Rows are points. Each copy is the shape, with its points in the same order, stretched, turned, moved and blurred by noise. Say if it was mirrored as well.
(in the rows, 128 means zero)

Shape (6 x 2)
[[109  99]
 [158  91]
 [ 87  90]
 [160 161]
 [190 187]
 [ 91 138]]
Copy 1 (6 x 2)
[[117  79]
 [163  79]
 [111  56]
 [125 149]
 [128 182]
 [ 79 102]]
Copy 1 is: only turned
Copy 2 (6 x 2)
[[179 104]
 [142  72]
 [208 111]
 [ 68 108]
 [ 16 100]
 [154 137]]
Copy 2 is: mirrored
Copy 3 (6 x 2)
[[114 107]
 [ 85 131]
 [122  79]
 [144 177]
 [151 211]
 [159 120]]
Copy 3 is: mirrored
Copy 4 (6 x 2)
[[162 141]
 [140 171]
 [183 138]
 [ 97 138]
 [ 61 141]
 [149 114]]
Copy 4 is: only turned

Shape (6 x 3)
[[ 71  97 153]
 [125 126 107]
 [107  81 179]
 [137 159  89]
 [133 154 170]
 [137 165 108]]
Copy 1 (6 x 3)
[[103  23 186]
 [117 139 146]
 [177  20 175]
 [ 93 187 117]
 [146  99 102]
 [100 172 107]]
Copy 1 is: mirrored
Copy 2 (6 x 3)
[[ 60 180 138]
 [135  98 110]
 [ 96 243 135]
 [161  49 124]
 [129 170 182]
 [151  67 147]]
Copy 2 is: mirrored
Copy 3 (6 x 3)
[[ 99 153 167]
 [151  94 155]
 [ 96 139 124]
 [182  89 165]
 [144 146 106]
 [170 109 152]]
Copy 3 is: mirrored

Shape (10 x 6)
[[ 98 110  78 164 164 102]
 [155  87 117 112 147 128]
 [ 92 185 155  76 106  98]
 [161 126 168 152 140 169]
 [ 97 107 158 108 118 150]
 [108 115 169 164 194 105]
 [130  99 134 157 146 104]
 [170 146  73 168 156 104]
 [ 92  92 104 140 177 161]
 [ 23 145 113 136 189 144]]
Copy 1 (10 x 6)
[[ 85 144 167 128 128  80]
 [ 98 115 144 122 172 141]
 [179 179  87  87 126 105]
 [ 83 125 130 140 126 195]
 [139 151 155  60 129 155]
 [ 21 145 141  81 133 118]
 [ 76 111 142 103 130 110]
 [ 85 110 117 214 139  95]
 [ 80 169 193 103 143 152]
 [ 99 239 187  71 117 119]]
Copy 1 is: mirrored
Copy 2 (10 x 6)
[[ 50  86 128 185 106 135]
 [103 142 136 141 163 176]
 [104 198 128 132  49 118]
 [169 149 111 109 183 109]
 [132 179  88 163 144 136]
 [ 87 159  90 137 147  81]
 [ 83 123 103 125 139 143]
 [ 81  66 183 117 108 145]
 [106 130 112 217 162 116]
 [ 86 151  99 249 100  57]]
Copy 2 is: mirrored

Shape (14 x 8)
[[144 131 126 136  22 152 101 141]
 [157 103 145 133 136 148 128 159]
 [ 84 137 140  62 142 109  81 107]
 [145 127 141 137 144 115 142 107]
 [145 104 130 102 151 114 147 122]
 [157 108 144 109 115 134 130 113]
 [158 126  68 135 147 139 141 119]
 [140 117 128 139 145 126  61 162]
 [ 79 129 136 123 142 107 112 113]
 [145 141 132 127 124 120 123 153]
 [131 139 145 128 146 150 128 119]
 [ 62 112 123 141 153 179 141 134]
 [159 132 120 131  92 128 142 107]
 [137 138 113 109 155 110 116 133]]
Copy 1 (14 x 8)
[[109  96 115  88 153 133 163 129]
 [137 126 112 156 129 113 175 124]
 [130  90 138 154 103  95  50 117]
 [165 140 130 128 111 145 137 139]
 [162 144 105 133 114 126 115 120]
 [165 128 112 123 142 125 143 136]
 [103 175 106 121  89 146  86 158]
 [ 85  89 115 184  82 107 122 146]
 [133 114 151 150  98 146  86 117]
 [125 120 116 130  99 110 141 117]
 [141 131 146 148 125 119 142 139]
 [110 144 172 173 138 152 120 116]
 [151 142 116  92 129 145 137 142]
 [120 130 115 141  82 111  91 129]]
Copy 1 is: only turned
Copy 2 (14 x 8)
[[ 97 127 107 156  33 149 137 104]
 [ 97 136  92 131 132 114 139 148]
 [206 142 150 131 142 157 103 165]
 [142 108 146 112 146 125 150 131]
 [148 121 109 126 162 145 145 131]
 [139 129 112 125 134 150 166 142]
 [125 155 118 119 150 149 129  75]
 [104 165 120 177 117 103 109 128]
 [180 113 154 122 125 113 111 134]
 [105 117 127 140 117 124 108 127]
 [138 133 139  88 141 121 134 162]
 [157 140 109  65 124  89 109 149]
 [128 114 132 122 110 153 154 106]
 [139 134 135 138 150 140 107 120]]
Copy 2 is: mirrored
Copy 3 (14 x 8)
[[149 107 148  18  76 208  92  97]
 [ 79  93 135 139 118 145  96 142]
 [100 112 202 122 140  66 164  55]
 [116 130 105 138 145 123 145 117]
 [109  90 120 160 113 118 161 124]
 [112  90 128 123 107 160 156  98]
 [122  71  52 155 153 112  80 117]
 [ 30  96 135  87 155 114  76 123]
 [104 165 159 115 141  72 142  95]
 [122 109 131 123 135 135 109 143]
 [120 132 135 150 155 116 113  94]
 [114 172 157 174 131  63  62  98]
 [159 106  96  99 121 168 128 102]
 [103  93 127 141 158  90 120 122]]
Copy 3 is: mirrored
Copy 4 (14 x 8)
[[176 155 153 184 201 105 111  97]
 [117 110 129 135 117  83  87  98]
 [ 85 127 249 151 160 180 145 119]
 [119 107 124 148 110 148 144 116]
 [ 88 114 139 126 120 126 152 108]
 [120 101 156 142 144 119 145 101]
 [114 114  71 158 149 131 119 174]
 [101 109 165 205 117 121  46 112]
 [112 140 188 141 106 169 151 133]
 [120 136 135 158 147 136  91 104]
 [131 114 148 124 131 141 113 129]
 [138 149 146  75 100  95 132 181]
 [144 120 117 162 157 141 153 117]
 [ 91 121 141 162 145 154 110 124]]
Copy 4 is: mirrored

Shape (17 x 11)
[[207 101 151 111 126  78 178  48 134 139 142]
 [102 161  91 152 142  56 163 124 176  69 157]
 [129 120 153 167 129 122 114  95 170 112 115]
 [177 132 122 194 100 136 136 108  64  93  75]
 [ 75 112 157 204 140 155 149 142 110  65 108]
 [193 183 112 140 152  97 122 124 133 144 177]
 [149 148 126 139  96 154 147 109  86 169 152]
 [177 169 174 169  99  60 110 169 172  91 107]
 [131 159 105 152 190 118 197 159 107 159  92]
 [ 93  49 121 167 132 132 156 107 194 174 135]
 [208 128 147 119  76 148 103  50 131  95 152]
 [193 117 137  91 124 108 162 139 114 127 128]
 [102 123  94 181 152 141  19 175 110  92 126]
 [137 143  74 135  61 137 132 145 134 104 150]
 [116 164  93 200 134 127  98  85 146 149 161]
 [121 152  76  87 157 179 109 193 127 158  99]
 [122 119 170 141 100  65  81 110 157 118 103]]
Copy 1 (17 x 11)
[[127 175 137 233 101 123 204 134 162  33 160]
 [136 141  17 191 103  57 184 156 196 148  68]
 [137 180  94 171 144 135 131 170  96 115 121]
 [151 109 110 131 127 234 135 104 103  45  96]
 [173 137  40 133 147 136 111  77  48 137 100]
 [143 186  94 142  92 144 128 152 234  98 155]
 [169 112 124 111 129 145 115 122 145  56 179]
 [117 160  85 167  38 188 165 210 132 145 112]
 [182 179  79  65 103 106 205  94 140 102 105]
 [ 97 188  73 132 176  52 161 166  47  81 158]
 [129 116 136 237 165 199 113 163 166  68 186]
 [110 136 137 162  96 149 184 115 160 101 179]
 [ 73 166 110  62 160 185  10 118 117 173 101]
 [104  56  67 142 154 140 132 169 167 108 150]
 [161 174  68 112 156 118  81 174 161  80 106]
 [116 129 131  37 177 130 127 131 149 172 163]
 [ 93 159 156 164  85 132 120 191  88 127 102]]
Copy 1 is: only turned
Copy 2 (17 x 11)
[[ 78  64 200 127 137 100 145  91 169 212 177]
 [ 31  97  96 137  92 108 129 130 112 162 104]
 [145 117 156 116 118 114 117 144  94 168 131]
 [152 123 134 162 229 164 180 160  98 177 115]
 [161 189 120 138 122 172 200 142  49 139 122]
 [ 50  57 148 157 142 143  83 147 137  98 149]
 [129  92 149 144 151 182 143 139 168 111 130]
 [ 92  40 112  74 147 143 127 205  71 162 170]
 [146  98  72 182 144 144 137 105 128  94 175]
 [173 110 163 107  50 153  81  56 106 172 113]
 [ 96  76 211 124 174 102 163 159 144 169  93]
 [ 88  61 132 108 166 125 168 112 151 121 156]
 [127 191  93 113 181 159  62 157  55  67  79]
 [ 89  65 105 118 150 158 147 150 137 119  40]
 [120 120 150 173 117 159  55 149 117 135  96]
 [159 102  46 135 169 105 112 121 145   7  91]
 [119 120 124  53 140 109  95 163 117 186 163]]
Copy 2 is: mirrored
Copy 3 (17 x 11)
[[184  74  89 158 157  82  64 194 182 107 157]
 [184   9 220 114 131 123 162 110 168 111  83]
 [182  92  98 146  92 143 155 164 117 113 127]
 [174  85  47  73 148 162 142 158 107 164 175]
 [149  68 133 112 112 169 209 134  39 169 142]
 [195 131 164 111 126 127  98 159 199 120 133]
 [110 145 114 113 138 127 134 172 131 104 168]
 [212 120  87  39  69  74 100 185 131 153  81]
 [ 92  82 162 138 122 192  86 119 149 182 126]
 [ 96  93 120 223 121 156 172 190 147  99  93]
 [226 129  54 109 123  81 145 166 154  92 194]
 [153 138  91 108 152  85  74 152 164 158 131]
 [207 168 110 118 145 202 211 113  93 146  87]
 [139 115 130  74 144 106 189 130 167 106 121]
 [168  89 166 149 111 192 185 159 155  75 136]
 [ 95 190 117 137 108 181 134  69 154 161 111]
 [188 116  63 118 105 100 117 176  98  89  79]]
Copy 3 is: mirrored

Shape (16 x 12)
[[133 100 140 104 125 104 111 105 104 128  86 140]
 [ 92  28 193 136 120 158 143 112 136  77 124 129]
 [147  43 178 110  85 169 156  99 107 105 128 100]
 [116 160  77  79 132 145 132 158 121 105 156 105]
 [142 156  48 133 135 156 112 138 146 109 130  83]
 [134  18 196 140 119 120 130 113 112 108 156 114]
 [129  78 201 143 132 130 159 109 119 112 110  74]
 [103 143  56 123 130 159 185 129 155 117 107 108]
 [118 112 143 123 144 114  68  63 145 135 139 141]
 [166  24 156 120  57 121 145 110 129 101 131  89]
 [116 131 184 146 118 113 106 127 159 149 132 169]
 [ 84 102 133 123 137  74  90 114 142 163 132 126]
 [126  76 164  95 147 133  89 125 173 162 100 116]
 [ 91 145  96 137 118 142  75 146 126 143  93 114]
 [142 128  80 123 143 137 146 162 153  69  87 106]
 [123 102 122 147 183 125  76 128 131 193 122 168]]
Copy 1 (16 x 12)
[[ 95  87 154 112 123  80 118  98 127 132 157 124]
 [167  95 134 173 177 158 134 105 140 159 125 117]
 [143  70 188 180 139 122 151  98 124 145 125  91]
 [ 94 179 167 112 147 130 134 153  89 118 166  84]
 [ 96 184 147 148 113 162 136 125  72 100 134 139]
 [142  84 140 185 137 132 100 104 169 117 112 114]
 [119 117 138 201 131 106 124 136 153 166 129 127]
 [107 188 143 115 178 149 188 141  80 130 115 121]
 [141 148 138 120 123 113 121  97 158  98 160 133]
 [117  40 185 180 115 145 134 107 142 115 110 132]
 [150 158 109  97  99 123 122 134 156 137 127  99]
 [137 156 130 104 140  90  85 143 158  91 133 163]
 [169 112 118 141 129  85 135 139 115 117 162 136]
 [144 163 143 111 116 114  87 123  75 125 131 164]
 [ 67 129 122 150 131 166 153 132  73 147 150 127]
 [159 168  82  99 123  90  97  96 117  79 115 124]]
Copy 1 is: only turned
Copy 2 (16 x 12)
[[154 136 152  78  78  93 154 112 123 128  91 121]
 [134 147 132 199  76 128 165 188 105 110  11  62]
 [160 176 109 185  98  61 175 183 135 111  42  63]
 [ 91 113  99 122 161 109  87 125 147 115 134  84]
 [ 83 125 110 135 176 130 118  89 105 158 181  92]
 [158 152 129 193  87  80 138 159 126 109   9 114]
 [136 122 125 184 107  89 195 158  83  85  51 113]
 [116 114  71 124 150 141 154 120 109 143 163  91]
 [153 107 208 142  90 142 150 116 139 165 126 118]
 [190 179 105 170 116  57 158 135 128 132  24  67]
 [171 123 178 116 124 157 120 167  88 121 105 144]
 [159  64 164 125  88 121 124 102 102 160  91 146]
 [167 122 169 159  76 108 126 128  86 130  87  66]
 [ 88  99 137  91 131 115 122 136  63 182 133 102]
 [ 89 150  93 112 145 143 138  81  87 114 117  78]
 [151 117 155 122  60 138  94  98  84 154 158 172]]
Copy 2 is: only turned
Copy 3 (16 x 12)
[[ 75 139 157 200 101  93 142 124  81 133 131 131]
 [ 78 192 228 148 161 148 143  70 140 107 180  44]
 [108 110 249 155 160 139 174 104 103  96 177  90]
 [ 95  98  84  73 163 125 112 144 123 160  90 140]
 [141  99  50  79 144 140 127 100  87 174 102 115]
 [111 206 231 185 148 121 170 108 115  86 185  80]
 [ 87 162 213 154 111 152 155 115 115 120 227  95]
 [ 86 107  84  65 136 159 176  87 123 184  96  99]
 [139 184 158 197  96  72 119 137 109 191 110  92]
 [116 128 202 161 190  97 215  96  75  96 179  82]
 [ 94 159 129 213 124 104 137 137 159 139 144  73]
 [ 93 213 115 202 127  80 162 123 115 199 131 116]
 [ 86 168 146 210 141 157 147 146  85 182 163  81]
 [ 97 116  74 174 147 134 120  65  96 183 138 133]
 [ 69 115  58  72 141 145 119  95  87 133 133  84]
 [111 201 101 243  88 159 139 133 107 143  98 112]]
Copy 3 is: only turned

Shape (17 x 12)
[[100 164  83 171  77 141 112 149 125 153  85 154]
 [126 129 130  55 166 131 166 154 139  84 163 131]
 [138 134 104  78 165 117 160 174 169 106 133 103]
 [189 107 143 111  95 157 171 197 147 139 174 105]
 [120  97 148  81 132 111 136  89 146 132 151 147]
 [106 112 136  98 138 129 129 105 117  92 150 142]
 [158 145 101 171 107 139 191 167 148 136 113  87]
 [143  85 100  89 135 120 155 144 152  87 152 132]
 [145 160 114 103 136 105 117 161 183  71 146 124]
 [149 179  87 160 108 131 131 121 107 140 131 146]
 [128  92 160  93 140  75 113  94  97 111 136 154]
 [129 163 137 125  88 144  74  92  96 129  80 127]
 [139 129 153 138 134 146  97 101 107 102  88 181]
 [146 113 117  85 182 119 127 173 150 120 154 124]
 [121 120 184 120 147 134 115 112 139 120 151 147]
 [116 190 132 135  99 111 119 140 113 118  74 175]
 [ 94 111 156 112 138 106  98 116  94  91 142 136]]
Copy 1 (17 x 12)
[[119  65 119  63  89 174 144 151 162 115 207 166]
 [159 208 143 159 159  85 108 137 110 102 109  93]
 [157 219 110 138 121 106 114 150  95 127 138 108]
 [113 249 175  92  98 125  72 130 121 185 106 145]
 [107 145 117 167 155 142 134  93 121 101  89 108]
 [124 114 121 152 169 113 136 120 127 102 100 102]
 [113 175 134 112  59 118  94 134  97 170 184 143]
 [153 183 114 151 146 122  93 110 114 152 116 121]
 [170 177  91 130  90  94 159 150 137 147 128 109]
 [131  85 149 109  81 149 171 173 140 135 173 146]
 [ 77 126 121 162 184 138 184  76 138 117  90 105]
 [112  56 128  73 106 163 209 109 111 106 125 111]
 [127  64 124 119 155 117 189  90 134 102 118 167]
 [145 199 114 135 149 118 120 164 114 129 101 135]
 [ 94 131 121 156 150  96 144 120 137 103  73 132]
 [118  98 130  95 109 125 207 109 164 101 194 144]
 [ 88  98 110 141 180 116 165 118 138 106 103  96]]
Copy 1 is: mirrored
Copy 2 (17 x 12)
[[142  82 160 115  94 162 157 138 116 162 132 159]
 [179 172  87 159  91  97  91 103  76  73 105 102]
 [200 167  98 158  97 141  85 100 114  78 123  70]
 [108 163 108 210 169 131  81  69 127  75 122 140]
 [144 149 137 128 153  81 123 143 102 123 123 105]
 [157 131 106 131 108  72 134 135  98 120  92 125]
 [141 128 135 166 116 206 132 128 178  79 128  99]
 [183 147 112 153 120  91  77 130 114  87  91 110]
 [218 141  75 172 132 142  87 132  75  87  83  96]
 [118 114 174 136 133 161 131 141  89 138  81 127]
 [145 115 124  80 155  51 107 130  70 134 102  87]
 [138 117 147  84 146 149 196 122  87 157  98 172]
 [131 140  97  58 103 123 131 135  71 153 122 173]
 [172 165  92 155 115  90  57  76  99 117 121  75]
 [132 150  69 133 128  86 123 121  95 132 127 118]
 [155  94 123  63 101 172 140 142  49 125 143 141]
 [167 104  82 116 110  49 138 114  86 130  89 107]]
Copy 2 is: mirrored
Copy 3 (17 x 12)
[[187  78  57 108 174  51  96 115  72 133 179  75]
 [110 181  81 139  67 233 109 112 161  69 118 206]
 [154 148  83 136 109 220 146 158 144  77 142 226]
 [150  90 109 102  92 247  96 109 149 183 132 211]
 [ 97 144 123 167  66 179 147  99 108  82  95 128]
 [108 167  98 153  82 150 105 104 135  96  93 122]
 [209 101 111 104 215 165 137 122 160 155 171 167]
 [120 145  59 140  87 208 150 135 149 125 100 186]
 [149 148  76 105  82 146 135 125 106  97 100 226]
 [158 101  98  57 154 106 136  97 128 110 157  87]
 [ 80 176 150 163  43 147 149 103 104 122 101 110]
 [104 134 146  79 138  45  73 136  51 133 125  78]
 [ 60 144 101 131 114  48 125 111 115 156 137 103]
 [128 123  85 151  56 211 149 157 150  86 139 199]
 [103 138 139 177  68 122 113  84 129 108 106 135]
 [130 147  93  98 142  52 102  84  73 124 178 118]
 [115 177 126 168  57 114  87 107 113 118  98 106]]
Copy 3 is: mirrored
Copy 4 (17 x 12)
[[131 193 130  96  98 136 118 140 126  49 164 156]
 [114 142 110 231 128 132 128  82 146 189 147 136]
 [135 153  96 220 128 101 139  58 134 127 122 141]
 [115  96  40 167  70 117  73 103 163 160  44 121]
 [172 115 155 130 107 156 129 113 115 192 120 158]
 [122 133 139 148 118 152 143 134 153 189 137 139]
 [107 147  80 166  92  60 118  96 192  65 106 164]
 [147 162 107 182 111 133 140  73 156 172  70 130]
 [121 159 107 244 140 134 159 105 135 119  90 150]
 [ 73 155 135 126  95 156 143 107 141  89 157 171]
 [156  89 144 102 159 172 161 138 139 190 140 158]
 [ 78 141 131  75 121 141 159 189  93 140 160 187]
 [109 134 132  86 152 167 113 181 118 170 139 207]
 [138 112 108 205 150 125 113  49 124 147 109 117]
 [128  83 150 143 156 128  95 163 136 186 120 152]
 [126 170 117 135 128 176 141 177 139  91 189 204]
 [132 106 139 122 164 136 159 156 158 172 148 122]]
Copy 4 is: only turned
